Each row is a point. Each copy is the shape, with its points in the same order, turned, moved and blurred by noise. Is it also mirrored, or only turned?
In the rows, zero is written as 128.

Shape (5 x 2):
[[112 141]
 [ 86 167]
 [117 114]
 [147  98]
 [113 183]]
Copy 1 (5 x 2):
[[138 160]
 [150 197]
 [115 137]
 [126 105]
 [175 180]]
Copy 1 is: only turned
Copy 2 (5 x 2):
[[105 151]
 [ 86 178]
 [106 125]
 [138 103]
 [116 193]]
Copy 2 is: only turned

Shape (6 x 3):
[[ 47 103 144]
 [ 92 149 118]
 [ 88 155 124]
 [162 151 108]
 [158 155  89]
 [143 157 133]]
Copy 1 (6 x 3):
[[ 97 202 114]
 [ 96 135 129]
 [ 93 130 144]
 [130  76 108]
 [113  60 109]
 [138 100 138]]
Copy 1 is: mirrored
Copy 2 (6 x 3):
[[ 67 137  57]
 [123 164  91]
 [120 168  90]
 [166 143 142]
 [181 151 128]
 [139 155 141]]
Copy 2 is: only turned
Copy 3 (6 x 3):
[[ 69  83  82]
 [ 84 132 119]
 [ 94 144 112]
 [138 152 170]
 [129 152 187]
 [138 144 133]]
Copy 3 is: mirrored

Shape (8 x 4):
[[ 83 139 104  88]
 [ 87 140 121 125]
 [ 70 119 114 148]
 [155 106 152 142]
 [ 77 110 135  65]
 [ 82 170 120 137]
 [210 104 107 147]
 [111 138 108 135]]
Copy 1 (8 x 4):
[[ 78 157 109 140]
 [ 97 118 127 152]
 [ 87  89 109 142]
 [165 105 142 121]
 [ 62 155 150 105]
 [ 97 126 119 186]
 [220 125 102 109]
 [119 119 106 145]]
Copy 1 is: only turned
Copy 2 (8 x 4):
[[114 146 171 170]
 [ 97 142 149 140]
 [ 68 115 155 138]
 [153 110 122  97]
 [126 138 212 151]
 [ 84 158 123 144]
 [183  70  83 126]
 [109 123 128 147]]
Copy 2 is: mirrored
Copy 3 (8 x 4):
[[ 63 112 131 100]
 [ 75 125 133 136]
 [ 68 112 159 158]
 [158 127 135 146]
 [ 76  70 110 102]
 [ 60 151 126 145]
 [191 159 174 113]
 [ 92 139 149 130]]
Copy 3 is: mirrored
Copy 4 (8 x 4):
[[ 90 110 106  75]
 [ 82 128 125 106]
 [ 63 113 116 134]
 [142 119 168 145]
 [ 88  76 138  64]
 [ 73 160 120 104]
 [200 127 130 165]
 [105 133 116 122]]
Copy 4 is: only turned

Shape (12 x 8):
[[ 77 156 212 131  85 156 176  87]
 [133 165 151 130 149 119 106 134]
 [113 122 169  87 115 160 170 111]
 [105  74 190 111 125 166 130 104]
 [ 76  87 175 104 147 115 126 146]
 [116 143 129 132 139 131  69 163]
 [137 127 143 150 182 105 110 142]
 [136 170  87 169 127 100  93  91]
 [111 138 108 152 163 107 106 127]
 [180 116 145 218  92  90 144  77]
 [160 160 123 171  79  72 134 102]
 [131 145  91 181 127 140 127 147]]
Copy 1 (12 x 8):
[[128  90 246 125 122 131 162  80]
 [120 141 148 155 141  93 131 134]
 [156  98 178  98 130 120 132  82]
 [142  59 193 106 142 135  92 118]
 [144  57 163 103 153  96 134 159]
 [ 94 145 139 121 146  94 119 176]
 [128 115 117 171 146 114 125 162]
 [ 53 149 110 168 106 115 140 115]
 [ 89 121 105 154 143 118 142 147]
 [ 97 107 144 204  38 168 115 120]
 [ 88 137 136 170  40 119 151 116]
 [ 91 150 122 137 127 166 148 145]]
Copy 1 is: only turned
Copy 2 (12 x 8):
[[176 107 173 184  74 106 179 125]
 [148 196 115 135 119 124 121 132]
 [174 117 140 124  93  90 144 171]
 [157 102 168 166 128 105 105 181]
 [114 145 127 173 101  93 105 202]
 [144 198  94 147 105 156  81 150]
 [116 188 109 138 154 122 113 152]
 [132 168  78 123 130 147 101  66]
 [117 166  72 145 140 129 111 129]
 [ 87 111 162 110 155 170 134  68]
 [ 94 145 131  98 100 150 131  69]
 [136 154  77 119 130 184 130 127]]
Copy 2 is: mirrored

Shape (14 x 9):
[[177 123  93 123 156 156 149 105 133]
 [147 114  93 145 169 176 133 125 150]
 [116  78 151 116 153 125  95 115  98]
 [ 71 169 157  88 144 112 156 147  71]
 [179 125  65 157 118 180 104 130 153]
 [102  78  87 107  97 105 139 119 135]
 [138  97 119 104 136 138 103 141 138]
 [125 132 157 159 103  95 184 161 184]
 [102 162 134  44 117  96 117 100  94]
 [115  91 121 119 107 172 112 110 183]
 [137 121 193 174  97 107 192 176 154]
 [101 165 138  93 133  93 134 149  69]
 [148  70 110  86 137 162 120 155 125]
 [170 143  94 143 107 175 165 115 107]]
Copy 1 (14 x 9):
[[158 148  75 114 146 170 162  98 160]
 [147 156  82 147 155 187 151 135 174]
 [134 131 130 147 188 146 130 124  91]
 [148 180 135  79 119 152 154 178  44]
 [155 134  48 154 119 179 106 104 180]
 [115  85  73 114 147 113 139 151 116]
 [144 124 116 121 162 151 109 135 134]
 [146 143 132 138  79  82 171 167 164]
 [110 151 119  46 137 132 115 120  59]
 [ 93  98 112 143 127 167 129 132 166]
 [177 133 159 161  70  84 179 162 145]
 [165 177 115  83 122 128 127 155  53]
 [170  91 115 113 168 179 121 142 146]
 [174 134  63 128  92 183 162 103 132]]
Copy 1 is: only turned
Copy 2 (14 x 9):
[[119 141 144  97 182 140 139 160 127]
 [118 152 158 115 201 129 119 130 149]
 [148 131 192 111 113 142  89 108 104]
 [144 160 109 183 101 184 107 100  65]
 [103 158 149 111 189  98 100 183 177]
 [ 78  96 133 119 123 108  83 116 110]
 [132 125 153 109 135 141  88 130 147]
 [140  89 101 189 134  90 155 108 153]
 [117 162  95 109  62 173 107 129  84]
 [ 82 134 166 119 128 120 115 111 185]
 [163  80 136 221 127  97 160 125 143]
 [155 151 101 160 102 159  92 129  70]
 [115 103 169 109 153 171  80 142 151]
 [ 95 152 143 150 168 131 140 197 123]]
Copy 2 is: mirrored
Copy 3 (14 x 9):
[[164 117  97 114 139 124 154  72 134]
 [148 105 111 120 125 129 122  62 135]
 [ 65 130 140 115 123 104 142 125 110]
 [137 212 161  96 123 113  99 173 110]
 [143  85  62 153 143 158 121  71 124]
 [ 87 180  82 154  78 126 142  90 117]
 [ 93 120  93 114 126 117 121 109 140]
 [156 129 109 131  23 109 104 152 177]
 [102 225 117 109 138 133 159 166 150]
 [ 92 109 107 112  80 182 123  88 141]
 [163  99 114 114  28 100 101 179 140]
 [124 191 133 129 140  98 115 183 128]
 [ 85 125  72  90 119 109 120  85 111]
 [191 121  82 120 118 157 154  98  95]]
Copy 3 is: mirrored

Shape (15 x 11):
[[169  93  95 146 135 104 196  98 131 106  80]
 [110 104 151 135 158 113 102 141  75 143 147]
 [194 132 172  97 155 155  81 114  64 162 157]
 [147 148 101  88 110 114 126 135 132 196 123]
 [174  95 188  95  90 118 141 139 119 134 158]
 [123  69 138 151 111 139 110 189 149 159  98]
 [130 146 135 196 130  73  94 154 157 109 160]
 [137 150 156  87 147 165 178 138 105 191 118]
 [173 117 177 100 135 112 124 133 184 129 176]
 [151 124 166  83 140 170 104 132 137 152 106]
 [142  99 159 136 147 124  75  69 135 169 136]
 [147 121  75 122 117 107 113 129 115 108 184]
 [125 158 163 184  67 126 198 136 135 152 108]
 [145 154 151 151 139  85  91 162 136 133 130]
 [171  53 131 161 158 133 183 136 170 149 119]]
Copy 1 (15 x 11):
[[167  97  99 133 158  97 132 101 192 131  73]
 [115  86 124  84 144 136 115 105  84 113 165]
 [160 138 129  73 144 121  78  92  26  93 146]
 [ 96 161  95  70 125  59  94 111 102 154 121]
 [170 137 137 117 101  87 135 144  75 123 140]
 [ 98 106 130 143 109 124  87 161 107 170 123]
 [130 125  98 118 183 121  99 171 156 138 221]
 [102 167 152  78 143 100 149  86  79 141  79]
 [150 174 154 139 138  59 114 126 102 128 175]
 [116 170 159 112 119 109  83 110  86 104 106]
 [153 130 136 109 106 117  59  72 113 130 169]
 [121 119  40 133 138  74 113 107 114  96 170]
 [146 172 100  79 137 150 180 148 155 184 114]
 [124 130 124  88 171 108  92 163 123 134 169]
 [150 105 144 185 157  86 122 119 139 182  97]]
Copy 1 is: mirrored
Copy 2 (15 x 11):
[[174 110 119 149  73 127 159  49 156 157 100]
 [142 118 144 126 156  93  94 122  79 151 143]
 [ 86 136 160 134 153 166 112 129  43 191 122]
 [ 51 125 149 155 126 101 149 101 134 137 120]
 [116  78 195 110 110 148 143 146 118 179 134]
 [149  97 163 167 163  83 123 154 160 141  80]
 [150 122 150 180 108 119  54 134 158 117 178]
 [ 94 148 131 136 126 107 207 140  90 161 122]
 [115 121 181 131 131 165 131 143 168 186 175]
 [ 98 145 137 122 156 149 145 153 127 168  92]
 [103 138 127 132 141 113  74 122 131 221 118]
 [107  65 127 156 138 143 101  78 126 128 169]
 [136 106 128 166  31  90 158 171 136 132 123]
 [126 150 168 159 119 126  79 136 136 117 145]
 [187 110 154 180 128 112 168 103 170 205 118]]
Copy 2 is: mirrored
Copy 3 (15 x 11):
[[162  76 113 143 193 125 131  94 133  84 129]
 [124 120 184 127 124 108 127 141  97 160 152]
 [176 161 175 130  95 126 130  96  80 199  95]
 [142 125 112 102 104  66 156 101 159 159 111]
 [154 155 161 144  83 130 144 128 117  88  86]
 [ 93 101 156 151 124 111 114 159 174 129  82]
 [103 155 105 153 115 124  59 162 140 127 179]
 [161 160 153 152 148  60 195 113 131 154 104]
 [183 173 126 144  94 149 130 139 168 112 128]
 [127 163 163 119 141 134 157 116 152 172  77]
 [117 126 177 124  98 159 126  72 153 160 148]
 [143 111  75 117 109 137 131 149  99 139 143]
 [ 92 162 119 200 144  64 122  94 129  69 111]
 [137 161 138 127 117 100  71 149 149 147 143]
 [170  76 144 200 146 137 141 131 180 106 112]]
Copy 3 is: only turned
Copy 4 (15 x 11):
[[153 130 104 133 162 174 142 125  99  80  86]
 [115 125 161 126 130 111  93 131 115 173 140]
 [179 149 135  96 107 114  79 102 144 225  96]
 [159 100  88  88 107  91 164 161 147 157  98]
 [146 109 144  36 143 162 105 115 157 155  95]
 [110  74 135 123 101 176 102 198 150 130 134]
 [ 85 173 156 100 112 176 178 155 106 171 162]
 [207  76 135 113 111 101 135 119 148 155 111]
 [156 138 131  42 171 170 141 148 167 181 139]
 [180 118 131 125 122 136 105 145 200 172 103]
 [112 110 103 135 160 155 126 122 152 228 107]
 [115 171  79  75 120 123 122 125 120 138 152]
 [141  74 158  94  78 178 196  94 124 107 116]
 [114 155 168  96 109 140 163 172 137 178 125]
 [180  87 108 123 160 215 124 166  97 124 133]]
Copy 4 is: mirrored

Shape (17 x 12):
[[ 78 165  95 136 135  77 105 150  99 155 171 121]
 [116 144 175 142 130 121 162  93  81 201 136 162]
 [ 87 110 114 101 156 128 146  95  79 135 113 143]
 [143  97  97 122 147 172 101 162 159  94 174 139]
 [114 152 129 106  84 115 118 157 114  91 130 108]
 [146 124  77 134 153 140 133 103 167 147 101 152]
 [168  64 150 131 114  99 115 106 104 129 101 144]
 [121 121 125 114 182 124 159 109 131 186 119 125]
 [129 116 167 184  80 177 151 139  82 128 135 100]
 [ 82 207 107 141 174 158 137 210 110 136 133 122]
 [154 149 129  86  56 135  66 117 113 116 115 117]
 [140 187 100 110 105  95 169 173  87 135 151 145]
 [150 118  80 106 125 160 121 108  90 125 115  97]
 [146  82  88 139  88 140 170 148 146 242 119 170]
 [128 139 105 122 151  98  97 116  70 136 166 176]
 [132 148 139 127 134 175  87 122 118 147 118  55]
 [133 139 134  94 154 110 168 124  95 161  65 159]]
Copy 1 (17 x 12):
[[116 154 107  93 140 105 126 112  92 165 199  76]
 [109 168 151 121 140 109  92 152  66  70 138 127]
 [100 173 123 105 131 157 156 100 111 104 135 131]
 [171 132 111 126  77 171 133 140 151 204 137 137]
 [121 166 119  93 123 136 139 154 167 160 134  55]
 [145 132  94 136 126 131  93  81 138 140  97 143]
 [ 85 116 146 134  66 116 128 138 156 101 107 129]
 [124 140  97 126 155 106 140 124  92 115 115 164]
 [160 116 164 124 110 174 129 187 103  99 112  58]
 [160 160  31  80 161 169 118 160  84 156 169  89]
 [ 99 138 162  91 134 138  90 150 206 158 127  83]
 [174 185  97  68 132  91 108 143 142 110 172  81]
 [145 109 136  93 145 165 141 112 174 120 123 123]
 [169 113 141  62  91  76  73 107  72 121  66 145]
 [111 156 129 102 103 133 104 104 127 125 207 132]
 [119  85 129 121 182 167 130 166 134 156 121 105]
 [103 172  83  86 134 114 119 128 129  66 104 145]]
Copy 1 is: only turned
Copy 2 (17 x 12):
[[150 183  75 134 129 136 125 135  30 159 147 133]
 [118 160  85 116 140  80  76 118 128 225 157 143]
 [ 81 107  67 100 149 109  96 112  71 167 155 120]
 [169  81 100 115 142 178 108 165 111 102 125 110]
 [130 146 145 105 112 154 143 105  76 129 166 122]
 [109 136  52 101 153 121 122 136 142 107 104 124]
 [110  89 116  86  82  80 122 136 124 166 109 124]
 [106 128  58 126 183  87 127 144 118 174 142 124]
 [158 109 129 135 108 149 107  58 138 203 136 106]
 [113 175 106 190 189 206 120 123  71 157 141 125]
 [120 159 140  87  64 132 124 125 118 112 178  79]
 [124 200 137  78 161 166 129 128  77 181 128 131]
 [112 118  87  87 134 138 126 107 106 140 131  50]
 [130 149  24  74 118 150 150 160 185 209 120 148]
 [121 152  90  96 120 118  66 160  51 161 121 112]
 [138 128 105 167 129 118 137 107 123 137 167  49]
 [ 43 146 100  97 161 101 123 132 116 183 134 134]]
Copy 2 is: only turned

Shape (16 x 12):
[[140 134 103 144 141 142 185 110  56 123 122 177]
 [138 162 128 119 164 111 113 205 126  84 148 121]
 [153 136 153 141 172 132 126 159 158 112 165 138]
 [171 138 174 134 160 130  67 157 131  84  92 130]
 [118 118  44 106  85 127 112  67 115 204 129 112]
 [121 141  97  67  99 138 152  37 124 158 148 135]
 [142 135 135 130 118 128 124 182 151  61 104  95]
 [146 136  62 122 131 109 127  42 126 167 141 100]
 [177 120 167 106 137 101 137 160 106  81 143 102]
 [133 157 171 162 134 119 128 158 185  95 106  91]
 [171 135 163 131 100 137 118 181 148 130 138 139]
 [ 96  85 143 121 155 121 160 118  66 158 135 129]
 [ 84 147  88  84 116 161 118  59 102 162 140 127]
 [128 159  99 128 109 167 139  64  61 178 163  87]
 [106 145 136 149 106  82 122 103  74 117 159 153]
 [153 181 169 109 154  93 143 177 118 134  99 126]]
Copy 1 (16 x 12):
[[151  94 120 149 138 116 156  64  41 139 117 121]
 [116  87 134  91 100 181  93 156  82  92  93 149]
 [122 109 112 132 133 169 112 146 114  82  67 118]
 [117 126 165  87 124 156  77 101 143  97  69 148]
 [182 114 108 202  89 100 138 125 156 186 178 106]
 [167 104 132 199 154 124 179 122 149 142 189 104]
 [121 151 185 105  89 168 120 158  91 105  89 143]
 [150 105  99 172  92  85 164 113 159 126 162  90]
 [149 122 152  73 147 131 126 159  98  90  94 128]
 [ 87 165 149 133 101 152 127 159 124  77  68 164]
 [175 137 141 139 136 166 100 151 114 106  63 161]
 [123 120  97 132 178 100 129 131  77 181 130 114]
 [134 105 112 193 140 144 137 108 136 156 202 115]
 [168 144  67 156 125 114 147  96 114 125 204 130]
 [135  97 133 164 148  77  91 121  73 108 145 144]
 [122  87 131  96 135 145 142 138 106 116  79 204]]
Copy 1 is: only turned
Copy 2 (16 x 12):
[[193 152 157 147 138 107 105 138 183 129 169 137]
 [148 159 134 126 113 177 192 178 124 135 101  84]
 [149 114 111 141 130 184 156 158 142  97  98 104]
 [138 149 150 112 152 137 176 143  85  63  78  86]
 [110  97 121 146 111  92  76  98  94 201 128 181]
 [124 106 118 136 178 140  73 111  97 187 175 174]
 [115 151 127  85  85 162 178 161  92  88 133 106]
 [129  81 134 132 140 126 113  62 120 176 134 174]
 [174 115 136  78 149 147 177 176 113 110 129 102]
 [110 119 149 121 105 190 189 158 100  59 127 129]
 [149 131 102 117 128 151 151 196  97  84  97 148]
 [154  79 172 137 129  98  99 176 155 147 148  94]
 [127 116 137 173 136 120  69 109  83 185 163 131]
 [197  84 142 166 110 112  92 103  80 168 169 158]
 [143 120 139 176 155  91 174 156 136 138 167 140]
 [151 151 191 120 149 172 173 182 113 117  99 146]]
Copy 2 is: mirrored
Copy 3 (16 x 12):
[[137 143  58 185 155 124  64 127  94 121 150  95]
 [146  90  86 113 136 139 178 175 119 123  97 107]
 [164 133  85 124 126 145 175 149 160 128 142 115]
 [134 155 134 148 152 151 173 177 155  79  88 127]
 [118 155 153 122  68  85  61  78  68 144 159 161]
 [121 199 134 106 107  84  78 117  82 162 192 100]
 [142  94 135  96 141 136 140 166 149  78 101  84]
 [168 169 149 120 101 104  85 108  64 134 186 160]
 [142 146  99  85 172 177 146 147 120 105 108  96]
 [146  94 159 122 145 146 176 151 169  88 156  95]
 [111 134 109 123  98 173 154 131 157 108 119  90]
 [115 142  81 135 190 113 100  77 121 152 139 132]
 [ 99 172 123 125 114  48  89 124  85 150 176 135]
 [ 91 165  89 117 119  97  93 103  59 100 208 154]
 [ 96 125 105 135 159 160  85 162 108 162 163 146]
 [122 119 125 156 159 162 188 133  95 125 119  78]]
Copy 3 is: mirrored
